Each row is a point. Before rounding, the points of a table are all equally far from one centre. They may lie mostly on one side of it. Where is the centre, to within rounding?

Points (9 x 2)
[[-0.43  0.12]
 [-0.36  0.24]
 [ 0.39  0.07]
 [-0.36  0.24]
 [-0.39  0.20]
 [-0.31  0.30]
 [-0.34 -0.31]
 [-0.15  0.39]
 [-0.45 -0.09]]
Centre: [-0.03 -0.02]

Points (18 x 11)
[[-0.06  0.30  0.08  0.36  0.13 -0.32  0.28  0.22  0.53  0.15 -0.23]
 [-0.12  0.18 -0.10  0.26  0.18 -0.14  0.60  0.27  0.37  0.68 -0.21]
 [-0.22 -0.07 -0.08  0.24  0.41 -0.14  0.80  0.10  0.27  0.17 -0.14]
 [ 0.16  0.10  0.03  0.24  0.44 -0.24  0.47 -0.05  0.15  0.24  0.10]
 [-0.33 -0.10 -0.26  0.14  0.22 -0.13  0.59  0.48  0.22  0.25 -0.45]
 [ 0.08 -0.02 -0.32  0.15 -0.09  0.07  0.23  0.20  0.40 -0.16 -0.25]
 [ 0.02  0.08 -0.18  0.02  0.23 -0.34  0.40  0.19  0.58  0.47 -0.06]
 [-0.07  0.39 -0.01 -0.01  0.17 -0.24  0.41  0.15  0.45  0.55 -0.08]
 [-0.06  0.22 -0.16  0.08  0.16 -0.43  0.59  0.29  0.46  0.16 -0.28]
 [-0.15  0.09 -0.32 -0.03 -0.03 -0.21  0.52  0.07  0.58  0.25 -0.45]
 [-0.17 -0.13  0.04 -0.18  0.38 -0.28  0.67  0.35  0.37  0.30 -0.27]
 [-0.01  0.37  0.00  0.13  0.40 -0.03  0.62  0.36  0.33  0.27 -0.23]
 [ 0.07  0.19 -0.34  0.18  0.28 -0.05  0.44  0.20  0.58  0.25 -0.26]
 [-0.35  0.14 -0.24  0.07  0.03 -0.29  0.58  0.30  0.40  0.17 -0.44]
 [-0.08  0.15 -0.08  0.26  0.28 -0.14  0.74  0.19  0.48  0.44 -0.35]
 [-0.14  0.34 -0.14  0.32  0.27 -0.12  0.24  0.13  0.50  0.29 -0.40]
 [-0.12  0.14  0.03  0.17  0.14  0.26  0.41  0.51  0.21  0.35  0.09]
 [-0.22  0.30 -0.30 -0.01  0.03  0.00  0.20  0.14  0.52  0.40 -0.17]]
Centre: [-0.04 -0.03  0.03  0.07  0.06 -0.05  0.36  0.12  0.17  0.25 -0.26]
